Each row of a before or after table is a point. The points were changed in one or more steps. Then noise was added and the rows were shuffled. The steps act on columns, c1 being the first. Name the steps. A step turns or swaps two columns, mirrors them in a line or flattens them onto one, adds a multiple of one to another, or multiplies or shifts one. Angles are multiples of 10 degrees, from the lower column toward the higher: turns from -170 to 170, lines from 10 to 170 but not 90. Use the fewest steps. Two steps may share a column if one is a turn and the other turns, adds or multiplies; they go together, in the order done. Otherwise the lowest column goes first.

Before, 10 rows:
[[ 7.8  3.6]
 [ 4.7 -3.1]
 [ 8.0 -0.5]
 [ 7.2 -0.7]
 [ 0.3  3.6]
 [ 3.6  2.1]
 [ 2.2 -2.9]
 [-4.7 -4.3]
 [ 7.6  3.7]
 [-3.8  6.5]]
After (10 x 2):
[[-4.6 -6.7]
 [-1.2 -8.0]
 [-0.4 -7.2]
 [-4.8 -7.1]
 [ 5.3  3.8]
 [-2.7 -3.1]
 [-5.6  5.1]
 [ 2.4 -2.4]
 [-3.7  0.4]
 [ 2.5 -5.1]]
Steps: mirror c1 and c2 in the line at 130 degrees

Before:
[[ 9.3 -9.0 -4.8 -2.7]
 [ 0.8 -2.6 -6.3 -6.3]
 [-1.5 -5.3  6.6  5.1]
 [ 0.1 -1.7  4.6  2.5]
 [ 3.0  1.0  7.4  2.9]
 [ 1.2 -1.9  2.1  3.8]
 [ 0.3 -3.0  6.4  6.2]
 [ 6.6 -7.1 -3.2 -4.7]
 [ 0.9 -0.4  5.3  4.2]
 [ 5.5 -6.8 -3.1 -4.1]
 [-0.4 -3.3  6.8  3.8]
 [ 3.4 -3.1 -0.6  9.8]]
After (12 x 4):
[[ 4.2  1.8  9.5 -4.8]
 [ 2.1  1.6  1.6 -3.9]
 [ 0.9  5.1  1.2 -7.3]
 [12.5  5.1  0.4  5.3]
 [ 0.6  3.1  2.9 -8.7]
 [ 0.5  0.9  0.3 -4.9]
 [ 0.4  3.1 -0.4 -8.6]
 [ 8.9  4.2 -2.0  4.9]
 [ 2.2 -1.5 -1.1 -7.3]
 [ 7.6  5.1 -2.7  5.4]
 [ 1.1 -0.3  0.1 -6.7]
 [ 1.9  2.2 -2.8  8.4]]
Steps: mirror c1 and c2 in the line at 170 degrees; turn c3 and c4 by -120 degrees

Before (12 x 9):
[[ 3.1 -0.9 -3.8 -1.6  0.0  4.3  6.6 -6.0  3.3]
 [-1.1  2.2 -1.7 -0.4 -1.4  1.0 -3.6 -4.2 -3.9]
 [ 3.4 -3.4  3.6 -1.8  7.8 -7.1 -4.1 -6.1 -4.2]
 [-1.6  5.2  1.3  0.1 -0.3  3.1  1.4  3.0 -1.6]
 [ 0.8  4.3 -9.1 -2.5  5.2  4.4  5.0 -5.8 -1.5]
 [-2.6 -1.2  1.8  0.3  2.8  4.6 -5.5 -6.3  5.4]
 [-2.4 -3.9  0.7 -2.1  5.7 -1.6 -2.4 16.7 -0.2]
 [ 2.9 14.8  3.9 -1.1  1.8  6.3 -4.9 -4.3 -3.2]
 [ 3.1 -1.5  1.8 -3.3  0.4  2.4 -7.0 -0.2  0.0]
 [-1.1 -4.6  1.8  1.2  2.5  2.6 -5.8 -2.4 -2.9]
 [ 1.3  1.0  0.4  5.4  0.6  6.3 -4.1  6.4  1.5]
 [ 1.4 -4.1 -0.7  1.3  0.9 -3.6 -6.4 -5.4  4.2]]
After:
[[ 9.6 -1.5 -3.7 -5.3  2.0  2.5 -7.0  4.5 -2.6]
 [-0.8 -7.7  3.4 -3.3 -3.4  5.6  4.0  3.0 13.6]
 [-4.8  2.0 -1.8 -3.8  0.2  0.4  3.8  2.7  4.7]
 [-3.9  0.6  2.0  1.4 -2.8  1.3  5.8  2.7 -1.5]
 [-0.6 -1.9  1.0  2.4  0.8  2.8 -1.6 -2.3  5.6]
 [-7.2 -3.9  1.1 -5.2 -4.2  3.8  4.3  2.8 -4.9]
 [-2.7  2.5  1.2 14.7 -6.4  0.3  0.2 -7.3 -3.3]
 [ 6.5 -1.5 -9.1 -4.1 -2.8  3.3 -6.4  5.5  4.8]
 [-3.1 -1.9  0.7  3.1 -1.9  8.9  3.8 -8.4  0.0]
 [-4.1 -1.0 -0.7 -5.1 -2.7 -4.0  5.0  1.5 -5.9]
 [-5.9  4.8  1.3 -1.9 -4.7  2.1  4.2  0.3 -2.2]
 [ 3.0  5.5  3.2 -3.9 -9.2 -7.9  0.6  4.8  0.0]]
Steps: turn c5 and c7 by -160 degrees; add -1 times c7 to c1; turn c2 and c9 by 130 degrees; turn c4 and c8 by -120 degrees; add -0.3 times c8 to c6

Before:
[[  2.3   3.7  -4.7   4.2  -3.0  -4.7  -9.1  -0.7   3.8   6.1  -0.9   2.2]
 [ -3.0   9.5   1.0   3.2  -5.7  -4.6  -5.1  -3.3   5.8  -1.5   3.1  -6.3]
 [  1.2  -0.7  -0.8   5.3   2.7  -5.9  -5.5   0.0   2.7   5.8   4.4  -6.2]
 [ -4.4  -0.5  -1.4   4.5   3.6   1.4   2.9  -1.2   0.2  -5.5   9.2  10.0]
 [  2.2   0.7   1.4   5.6  -4.3   2.5   7.2   4.4  -1.7  -0.8   1.7  10.4]
 [ -0.6  -0.2  -1.4   2.0  -1.0 -10.5  -2.2   0.5   3.8  -2.5  -1.7  -1.2]
 [  0.2  -3.2  -7.2   6.1  -4.0  -3.6  -2.6  -1.5   0.4  -2.4   5.0  -1.6]
 [  5.8   1.9  -5.2   5.5   3.9  -3.0   1.8 -12.9   2.6  -3.5  -0.4  -4.8]
 [  1.5  -0.8  -2.5   0.0  -3.1  -3.8   4.3  -0.6  -3.1   4.1   8.6   8.2]
 [ -4.5   6.4  -6.9   5.6  -1.8  -5.7  -1.9  -0.1   6.9   4.6  -0.6  -6.6]
 [ -4.4  -4.6   0.8   6.7  -4.8  -6.2   0.9  -1.6   1.5   5.1   3.9   8.3]
 [ -1.2  -4.6   1.7   4.2  -5.0   1.7   1.8   0.9   1.5   1.5   3.5   6.5]
 [ -2.6  -1.6   1.3  -3.2  -6.2   0.2   5.2   2.9  11.7  -2.9   4.3   8.3]
 [ -4.2   2.7  -4.8  -3.3   2.9  -1.8  -3.3  -9.2  -0.2  -1.4  -1.6  -7.9]]
After:
[[ -4.5  -2.0   0.9   3.9   2.2   2.7   4.8  -0.4   0.0  -5.9  10.8   0.5]
 [ -3.5  -1.5  -1.4  -1.4  -4.4  -2.3   5.8   3.9  10.9   5.5   5.9  -1.6]
 [  1.6  -1.2   3.1  -2.0   2.5   6.9  -6.0  -0.4   2.3   7.4   5.7   1.9]
 [  6.0   0.1   6.5   2.1   3.2   5.8   0.0 -13.1   2.3  -2.7  -0.5  -2.2]
 [ -3.5   2.2   5.1  -1.7   1.5  -3.3  -4.4 -10.0  -0.7  -1.4  -2.5  -0.3]
 [ -3.1   8.1   0.1  -2.4  -4.1   4.5  -4.3  -2.8   6.6   2.4   4.0   1.9]
 [ -1.1  -5.3  -2.5   3.7  -4.1   3.3   3.1   0.0   1.6   2.1   4.2   0.4]
 [ -4.2  -6.1   0.5  -1.6  -2.6   9.1   3.3  -1.5   2.0   6.4   5.8   2.0]
 [ -0.1  -3.8   8.2   1.5  -3.1   5.9  -1.5  -1.7   0.0  -1.7   6.7   1.7]
 [  2.4   2.6   5.1   0.1  -1.8   5.2  -5.2  -1.0   4.5   8.5  -0.8   7.0]
 [  1.9  -0.1  -1.2   4.6  -3.4   3.1   6.3   3.9  -1.8  -2.6   2.3  -2.5]
 [  1.2  -1.9   3.3  -2.2  -3.2   0.6   4.6  -0.2  -3.3   2.6  10.8  -1.2]
 [ -0.2  -2.0   4.8  -6.9  -1.2   5.9  -0.6   0.2   3.8   1.3  -2.1   1.6]
 [ -5.3   5.9   8.5   0.8  -1.4   6.6  -2.9  -0.2   6.6   9.4  -1.3  -0.3]]
Steps: shift c2 by -1.0; turn c3 and c6 by 160 degrees; turn c4 and c6 by 60 degrees; multiply c5 by 0.7; multiply c12 by 0.4; turn c7 and c12 by -50 degrees; add 0.7 times c9 to c10; multiply c11 by 1.3

Before, 9 rows:
[[ -7.0  -2.2   4.1  -2.9   4.9  -0.9   0.6   4.4  -1.6  -2.8  -0.9  -4.2
    2.0   2.4   0.4  -5.1   0.4  -9.1]
 [ -4.1  -1.4   4.0  -3.6   1.7  -4.3  -2.0   3.4   3.0  -0.2   3.6  -5.1
    2.1   5.6  -5.9  -1.6  -0.4  -0.6]
 [  1.0   6.9  -5.1  -1.4  -4.8   2.7  -0.5  -1.7   3.4  -4.0   2.8   0.3
    4.3  -1.8  -7.4  -0.5  -0.8  -3.8]
 [  1.2   4.6  -2.4  -3.1  -3.2   0.3  -1.6  -1.0   2.7  -5.2   0.6   2.2
    4.0  -3.6  -2.8   5.8   3.1   4.9]
 [-10.1  -2.5   1.4   1.6   8.8  -8.2  -7.5   4.8  -7.3   7.3  -4.3   0.6
   -2.6   6.8  -1.7  -7.7   0.3  -4.2]
 [ -2.5  -0.6   4.7   1.2   2.4  -0.7  -5.5   4.9  -0.7  -5.3   1.3   1.3
    7.0   3.2   0.1   0.8  -5.6  -4.9]
 [  5.7  -0.8 -12.8  -1.3  -4.0  -0.4 -12.3  -2.8  -5.0   5.7  -9.2   8.0
   -8.3   9.6   4.7  -4.1   7.6   5.9]
 [ -1.7   4.2  -7.3  -5.3  -4.8  -1.6  -1.4   0.9   0.6  -5.5   1.2   5.9
    5.5   2.3   1.7   0.1  -3.2   2.1]
 [ -2.1  -1.5  -4.0  -0.9  -1.0   2.4  -1.0   1.3   2.4   1.9   0.3   0.6
    7.6   1.7  -0.1   0.0   1.4  -1.0]]
After, 9 rows:
[[-2.0  3.4 -4.3 14.1 -4.5 -2.9  0.6  0.5  0.7 -0.3  3.7  5.2  5.1  2.4
  -3.1 -0.6 -2.5  2.5]
 [-4.3 -2.9  0.6  8.9  1.8 -4.6  3.1  2.8 -0.4 -2.4  2.1 -4.1  2.0  5.6
   0.6 -2.4  0.4  0.2]
 [-1.3 -1.4  2.9  8.2  4.9 -6.8 -0.8  5.2  1.2 -0.3 -2.0 -3.3  1.9  1.8
   2.8 -4.8  0.0 -9.0]
 [ 2.9  4.6 -6.5  5.0 -4.9  0.9  1.3 -1.1 -2.5  2.6  5.7  0.9  5.1 -1.9
  -4.0 -0.9  0.1 -3.7]
 [-7.9  0.0  0.3 -6.0  8.1 -9.9  2.1  4.9 10.9 -4.8 -5.9  1.4 -2.2  6.8
  -0.4 -8.0  0.3 -4.5]
 [ 0.2  3.6 -3.8  8.7 -2.8  1.6  1.6 -0.8 -1.9  1.8  2.5  2.7  4.5 -4.4
  -1.7  6.0  2.8  5.2]
 [-0.1  4.5 -7.9  0.8 -4.2  5.5  5.3 -3.2 10.7 -6.6 -8.4  7.9 -9.2 10.4
  -4.2 -4.0  8.0  5.6]
 [-0.5 -1.3  2.9 -1.4  2.3 -1.5  3.1  5.6  3.3  6.2  0.2  0.5  6.9  3.4
   1.8  0.3 -4.9 -5.0]
 [ 3.6 -1.4 -3.7  1.5 -0.2 -2.0  1.1  1.2 -1.7 -2.1 -0.6  1.1  7.3  1.9
  -2.4 -0.3  1.1 -1.5]]
Steps: swap c1 and c6; turn c2 and c11 by 30 degrees; flatten c3 and c15 onto the line at 30 degrees; multiply c4 by 2.5; turn c4 and c10 by 160 degrees; turn c7 and c9 by -150 degrees; multiply c7 by 0.7
